Each point is reached from the start by the listed moves, each made 0, 1 or 2 times, or once backwards (-1), plus a little noise. Is the number of moves made odd or even? Then give how often each move was made.
(in the rows, 128 means zero)

Moves:
(1): [155 147 107 126 118]
(2): [171 124 135 149 136]
Start: [128 132 129 120 117]
Points:
[139 173  82  96  89] => odd (2, -1)
[186 106 163 165 143] => odd (-1, 2)

Moves:
(1): [125 124 114 131 128 144 135 132 139 128 106 151]
(2): [117 127 118 124 133 124 120 121 124 121 135 125]
(3): [137 151 148 127 149 110 118 113 136 122 164 119]
(4): [120 124 128 130 126 114 138 140 125 145 122 128]
(5): [113 137 131 153 127 118 133 140 139 127 125 114]
(6): [129 126  96 121 121 127 125 121 121 125 136 114]
(7): [114 147 143 150 118 140 129 120 145 134 130 145]
(8): [125 138 128 115 141 137 131 122 120 124 138 132]
(9): [122 129 120 132 125 134 112 138 127 121 150 121]
Start: [127 123 141 141 126 122 126 134 130 125 139 127]
Points:
[130 125 150 173 102 198 101 145 176 117 126 201] => even (2, -1, 0, -1, -1, -1, 1, -1, 2)
[102 222 214 184 178  72 109  82 165  97 232  83] => even (-1, 1, 2, -1, 2, 0, 1, 1, -1)
[109 163  98 121 147 169 105 120 140 116 203 176] => odd (2, 0, 1, 1, -1, 1, 1, 2, 2)
[ 73 192 128 233 103  98 154 148 191 162 148 122] => odd (1, -1, 1, 2, 2, 2, 2, 0, 0)
[122 156 124 139 173  90 166 148 134 128 134 100] => odd (1, -1, 1, 1, 2, 1, -1, 2, -1)
[101 171 129 162 138 120 106  78 184 128 177 178] => even (2, 2, 2, 1, -1, 1, 2, -1, 0)

Moves:
(1): [133 130 124 138 136 130 122 123 127 121 136 131 129 129 125 124 131 129
 122 127 133 130 139]
(2): [118 120 125 126 137 138 116 145 137 118 116 143 157 133 124 140 133 120
 128 118 148 135 134]
(3): [131 121 127 127 126 130 137 126 130 122 135 127 126 126 127 124 130 118
 123 131 134 126 136]
(4): [138 141 111 137 123 141 123 131 134 118 140 121 121 138 127 124 143 138
 119 121 123 127 129]
(5): [143 139 135 133 141 131 112 142 130 129 122 124 126 137 141 132 114 116
 133 123 125 133 124]
(6): [125 144 135 130 135 127 114 127 146 115 140 122 116 135 111 140 133 116
 125 136 137 119 134]
(7): [147 141 122 123 123 123 135 149 132 122 129 132 129 118 132 137 120 125
 119 115 135 115 133]
(8): [130 122 124 126 122 118 126 126 119 124 125 116 115 129 123 128 136 135
 133 131 130 122 121]
(9): [132 140 133 120 139 135 129 128 130 130 116 130 140 126 140 132 124 117
 141 124 127 143 142]
(10): [131 124 133 126 126 125 126 121 125 125 124 120 127 110 132 119 123 135
 115 127 131 125 125]
(11): [125 127 132 131 115 127 146 138 131 114 113 137 141 128 130 111 158 132
 133 124 121 127 130]
(12): [133 130 131 127 121 132 120 124 127 126 131 125 118 128 127 134 132 128
 128 132 123 115 134]
(13): [123 123 144 130 126 117 135 107 133 133 141 114 129 122 137 123 139 114
 135 124 139 128 128]
(14): [132 133 129 131 126 125 133 125 138 136 127 140 115 127 128 123 129 120
 114 132 133 123 129]
(15): [140 138 128 123 126 124 123 135 126 135 133 136 131 119 126 131 127 113
 123 126 128 112 126]
(16): [131 134 127 124 123 133 127 130 126 133 145 138 115 127 115 113 131 132
 116 137 148 129 135]
(17): [134 114 128 123 131 128 142 127 131 108 138 140 149 138 133 109 144 144
 128 119 134 119 135]
(18): [135 138 125 133 119 130 137 129 136 125 138 130 136 120 135 115 122 131
 124 140 143 118 130]
(19): [131 125 137 133 129 132 127 111 126 135 128 108 127 132 123 120 112 129
 127 122 116 134 128]
(20): [138 127 128 136 139 142 142 123 134 146 128 147 137 102 132 109 121 123
 135 130 133 133 129]
Start: [130 116 136 137 129 125 120 125 123 133 114 127 129 116 133 130 120 127
 136 128 127 124 134]
Points:
[179 226 147 163 136 182  50 121 202 124 200 122 119  91  93 137 148  52
 103 122 235  93 203] => odd (1, 2, -1, 2, 0, 2, 1, 0, 1, 0, 0, 2, 2, 0, 1, 2, -1, 1, 1, 1)
[172 202 166 151 197 163  72  96 156 217 132 111  56 101  88 121  39  58
 156 159 174 170 151] => odd (0, 0, -1, 0, 1, 2, 0, 2, 2, -1, -1, -1, 0, 1, 0, 2, -1, 0, 2, 2)
[185 175 172 136 135 148  46 219 157 163  67 182 129  72 104 158  70  57
  95 122 160  64 126] => even (-1, 2, -1, -1, 2, 1, 1, 0, -1, 1, 1, 2, -1, 1, 2, 1, -1, 0, 1, 1)
[234 171  95 133 114 181 153 131 124 177 138 198  78  61 167   7 145 156
 109 168 158 100 147] => even (-1, -1, 0, 2, 1, -1, -1, 2, 2, 1, 0, 1, -1, 2, 1, 2, 1, 1, -1, 2)
[163 142 117 184 127 178 120 105 151 127 139 115  47 156  73  30 152 151
  89 155 146 151 141] => odd (0, 0, 1, 2, 1, 1, -1, 2, 0, 0, 1, -1, -1, 2, -1, 2, 0, 0, 2, 1)
[230 197 161 133  89 120 142 183 108 129  91 109  97 100 146  62  83 145
 135 139 134  83 149] => even (0, -1, -1, -1, 2, 0, 2, 2, 1, 0, 2, 1, -1, 0, 0, 2, 0, 2, 2, 0)
[208 110 145 154 145 155 135 161 142 150  99 196 161  94 147 101  51 121
  82  86 137  86 167] => even (1, 1, 0, -1, 1, -1, 2, -1, -1, 0, 0, 2, -1, 2, 0, 0, 1, 0, 2, 1)

Moves:
(1): [129 131 125 130 134 126 139 106 137 135 126 124 139 134 121 131 135 128
 129 133 133 124 130 140 142]
(2): [114 123 123 121 121 127 135 130 139 146 135 131 130 126 136 128 129 130
 124 114 121 125 128 130 120]
(3): [146 114 120 119 128 127 128 135 149 127 129 132 127 129 133 125 124 135
 129 139 136 133 125 118 129]
(4): [127 132 131 132 135 128 127 132 131 129 129 132 134 136 137 127 124 134
 120 128 125 132 129 133 136]
(5): [133 132 135 120 134 134 117 126 136 122 142 125 125 133 126 135 128 136
 137 136 126 122 122 132 122]
(6): [131 131 130 124 129 129 135 143 133 124 138 128 114 118 130 126 130 119
 135 129 126 127 132 139 133]
(7): [125 134 122 124 131 136 129 140 130 120 124 130 135 128 118 129 139 124
 139 126 130 131 113 125 121]
(8): [127 134 133 117 131 131 133 138 123 140 132 136 124 152 124 129 127 123
 117 126 140 122 132 127 119]
(9): [126 143 132 131 118 122 123 125 134 123 135 113 144 130 128 116 111 116
 126 124 135 129 132 119 132]
(10): [126 128 121 123 136 135 133 130 128 134 131 117 134 125 132 115 124 129
 137 133 139 141 141 135 123]
(11): [131 121 118 118 126 136 131 139 118 129 135 139 135 134 121 120 128 131
 133 130 119 132 129 135 142]
(12): [121 136 136 123 122 130 137 133 128 123 131 128 123 119 129 142 132 129
 123 133 138 139 118 133 131]
(13): [135 131 127 129 127 138 125 134 133 131 128 122 123 131 133 125 132 140
 136 122 126 118 123 125 138]
(14): [128 126 137 117 136 125 129 133 135 131 134 132 136 130 128 135 130 121
 130 118 139 126 133 112 138]
(15): [123 118 127 121 127 126 120 125 128 137 120 127 117 139 121 130 120 129
 127 119 132 129 129 131 133]
(16): [130 128 131 123 124 122 120 134 126 140 127 136 129 122 127 126 121 123
 125 132 134 131 124 136 122]
(17): [121 132 115 123 124 130 129 115 126 120 128 128 126 128 134 120 134 123
 118 118 140 125 126 133 116]
(18): [127 134 128 133 121 133 123 127 131 119 128 143 119 123 137 127 135 121
 129 130 123 126 142 126 135]
(19): [123 128 133 131 131 131 131 129 126 125 130 127 121 131 135 134 117 114
 126 130 128 129 128 129 128]
(20): [122 126 135 121 136 122 133 137 127 129 117 126 140 116 122 130 119 132
 124 132 121 122 125 120 133]
(21): [123 123 139 131 121 131 132 124 135 124 134 135 127 129 129 123 123 125
 124 133 125 132 126 131 127]
(22): [126 122 124 126 120 145 138 129 131 121 122 131 143 124 118 137 127 129
 129 122 142 122 131 141 133]
(23): [134 127 125 128 130 131 133 123 132 127 132 129 127 130 124 128 120 129
 134 127 131 130 125 120 121]
(24): [115 121 125 141 132 125 129 137 131 131 134 121 123 129 125 123 122 125
 113 135 138 127 129 118 122]
Start: [128 121 137 142 126 129 125 119 120 123 141 117 125 126 121 135 125 137
 124 133 133 135 108 130 128]
Points:
[ 75 161 138  67 136  91 150 146 116 205 152  93 201 138 167  66  54  63
  77  87 180 132 138 118  77] => even (0, 2, 0, 0, -1, 0, 0, 2, 2, 2, 0, -1, 0, 1, -1, 2, 2, -1, 2, 2, 0, -1, -1, -1)
[132  71 144 100 103 169 139 138 188 119 183 191 165 136 198 112 113 137
 116 115 118 143 176 101 166] => odd (-1, 2, 2, 1, 0, -1, -1, 0, 0, 1, 1, -1, 0, 2, -1, -1, 0, 2, 1, 0, 2, 1, -1, -1)
[131  99  98 137 135 146 117 150 161 163 214 135 171 164 126  76  69 155
 120 176 164 198 147 116 121] => odd (0, 1, 1, 2, 1, -1, 0, 0, 1, 2, 2, 0, -1, 0, 0, 1, -1, 1, -1, -1, 0, 0, 2, 2)
[104  85 156 154 137 120 142  51 211 114 145 116 116 123 107 170  87 143
  74 144 195 119 102 114 168] => even (2, 0, 1, 1, 1, 0, -1, -1, 0, -1, -1, 1, 0, 1, 2, 0, 1, 1, 0, 1, 1, 1, 2, 2)
[ 68  85 169 158 150 131 150 104 149 156 122 166 142 225  99 175  62  69
  25  90 226 105 154  94 146] => even (1, 0, 0, 2, -1, -1, 0, 2, 0, -1, -1, -1, -1, 2, 2, 0, 0, 1, 2, 0, 1, 2, 1, 2)
[ 77  80 136 140 134 164 135 249 132 128 170 161 118 128 119 106  84 112
 106 137  94 134 132 150 183] => even (-1, 1, 0, 2, 0, 2, 1, 0, 0, 0, 2, -1, 0, 0, 1, 0, -1, 1, 1, 1, 1, 1, -1, 2)
[114 112  92 104 162 107 145 126 208 135 147  70 183 173 130  82  83 104
 106  76 196 129  83  32 142] => even (1, 1, 2, 1, -1, 0, 2, 0, 2, 0, 0, -1, 1, 2, 1, -1, 2, -1, 1, 1, 0, -1, 1, 1)
[ 92 140 153 168  55 178 128 140 128  27 161 136  33  99 141 120  96  61
  93 133 163 120 106 155 131] => odd (-1, -1, 0, -1, 0, 2, 0, 0, 1, -1, 0, 1, 1, -1, 1, 0, 2, 2, 2, 0, 2, 1, 0, 1)

Moves:
(1): [129 130 109 128 139 125 135 132 127 126 119 123 128 119 144 137 133 114
 127 131 119 128 130 122]
(2): [128 124 117 133 136 122 141 130 125 120 122 130 132 139 135 127 125 115
 127 118 129 133 134 128]
(3): [126 116 130 133 138 127 112 112 128 132 134 141 126 126 140 129 135 130
 117 125 121 138 121 129]
(4): [124 137 141 134 130 120 139 132 125 103 122 140 119 131 122 128 126 123
 120 122 105 144 116 142]
(5): [129 125 127 126 130 124 134 129 135 121 127 124 119 130 111 107 120 136
 128 120 127 135 122 130]
(6): [126 135 138 134 122 129 129 128 122 121 161 133 135 124 128 145 143 122
 135 138 118 132 127 120]
(7): [126 127 129 146 140 117 140 132 139 130 119 130 137 126 137 114 121 131
 133 133 133 130 127 132]
(8): [122 129 116 128 119 128 122 140 129 114 134 126 137 140 134 149 123 125
 124 120 136 128 136 129]
(9): [129 142 136 125 125 131 141 117 124 111 139 127 142 137 134 141 132 129
 123 126 121 148 132 105]
(10): [132 121 124 123 117 135 127 128 123 128 117 139 121 123 134 127 124 130
 115 124 128 143 120 141]
(11): [140 121 139 131 127 137 140 139 120 119 129 125 133 117 139 138 122 131
 117 132 118 120 135 118]
(12): [130 126 128 138 129 128 121 116 139 135 131 133 121 128 132 137 138 128
 119 124 133 130 136 124]
(13): [117 127 139 114 120 122 130 115 137 136 122 118 121 124 131 123 125 131
 136 135 122 133 146 123]
(14): [130 138 122 131 115 129 129 130 130 118 131 128 140 125 117 122 137 129
 136 134 125 130 132 130]
(15): [122 129 127 125 133 139 134 123 135 127 121 132 109 130 132 127 135 122
 139 132 116 130 130 116]
(16): [114 129 129 128 124 123 119 132 143 125 134 134 131 123 130 139 131 121
 137 119 139 113 123 138]
(17): [126 125 124 126 135 130 118 124 125 128 138 136 131 116 130 130 129 128
 131 142 131 127 139 114]
(18): [128 133 133 108 114 122 120 134 127 125 121 120 131 126 124 129 128 126
 142 135 129 136 127 120]
(19): [139 138 139 130 152 133 122 124 131 124 137 126 126 127 140 125 134 132
 149 121 123 129 127 133]
(20): [129 138 128 112 122 139 125 130 144 130 129 122 128 140 137 131 123 109
 124 132 124 128 123 129]
(21): [123 126 126 127 128 125 126 136 117 116 131 136 125 132 143 121 128 128
 121 130 128 121 133 122]
(22): [126 135 114 142 113 119 125 139 129 133 126 121 146 133 125 129 115 113
 119 121 133 125 125 129]
(23): [129 137 123 137 120 129 124 121 135 123 132 137 128 130 130 128 127 130
 133 133 132 122 115 134]
(24): [132 128 127 128 132 116 130 126 131 132 138 143 131 131 129 127 132 150
 141 118 133 126 133 137]
Start: [125 137 134 137 126 121 136 144 118 124 131 138 132 125 131 131 128 135
 129 139 123 126 133 143]
Points:
[ 54 132 170 105  90  53 103 157 102  59 198 209 131 107 172 205 148 143
 169 135  82 191 185 118] => odd (0, 0, 1, 2, 0, 2, 0, 2, 0, 1, 0, 0, 2, -1, 1, 1, 2, 2, 0, -1, 1, 1, -1, 2)
[ 81 146 140 167  51  94 142 219 180  26  87 179 127  80  84 125  96 155
 172 169 132 101 151 148] => even (-1, -1, -1, 2, 1, -1, 2, 2, -1, 0, 2, 1, 0, 2, 2, 2, 2, 2, -1, -1, 0, 0, 1, 0)
[128 193  97 174 168 155 127 169 163  37 113 175 106 173 190 151 126  63
 129 175 106 111 146 143] => odd (0, 1, -1, 2, -1, -1, 1, 2, -1, -1, 0, 2, -1, 1, 1, -1, 2, 0, 1, 2, 1, -1, 2, -1)
[107 117 133 140 107 133 153 118 142  60 154 213  90 160 191 174 133 107
  82  73  63 179 102 196] => even (0, 2, 2, 1, 1, 1, -1, 1, 0, 2, 1, 0, 1, 0, 1, 1, -1, -1, 0, 1, 0, 0, 1, 1)
[ 70 163  85 152  82 110 154 157 120  13 147 223 149 156 177 234 147  87
  99  89  81 154 110 184] => even (1, 1, 1, 2, -1, 0, -1, 2, 1, 1, 0, -1, 0, 1, 1, 2, 0, -1, -1, 0, 0, 0, 1, 1)
[113 172 130 136 110  98 150 173  96  81 144 110 165 141 198 151 100  59
  65 130  52 232  90 151] => odd (2, -1, 1, 1, 1, 2, 1, 1, 1, 2, -1, -1, 1, -1, -1, -1, -1, 0, 1, 1, 1, 2, -1, -1)
[150 106  72 129  82 108 123 177 120 119 120 202 173 135 205 158 111 121
  76 156 161 144 194 156] => odd (0, 2, 0, 0, -1, 0, 1, 1, -1, 2, 1, 2, 0, 1, -1, -1, 2, 1, -1, 2, 1, 0, 0, 2)
[185 139 130 187 147 147  48 108 125 150 184 183 122 121 111  59 102 158
  88 117 120 130  36 211] => even (-1, -1, 2, 0, 2, 0, -1, -1, -1, 1, 0, 0, -1, 0, -1, -1, 1, -1, 2, 1, 0, 2, 2, 0)
[ 84 180 111 144 132  68 165 189 172  37 108 185 191 186 216 125  77  91
 134  85  94 185 151 181] => even (0, 1, 1, 2, 0, -1, 2, 2, 1, 1, 0, -1, 1, 1, 1, 1, 1, 0, 1, 2, 1, 2, -1, 2)
[ 76 141 124 170  76  74 159 215 109   7 112 148 188  83 155 171  53 113
  65 147 112 117 144 124] => odd (1, -1, 0, 2, 1, -1, 1, 2, 1, 0, 2, -1, 1, 0, -1, 2, 2, 0, -1, -1, 1, 1, 1, -1)
[171 138 114 120 136 188 148  95 108  81 121 183 174  81 243 185 158  79
 117 211  83 200 118  48] => even (1, 2, 2, -1, -1, 0, 1, -1, 2, 2, 2, 0, -1, 1, 1, 0, 2, 2, 0, 1, -1, -1, 2, -1)
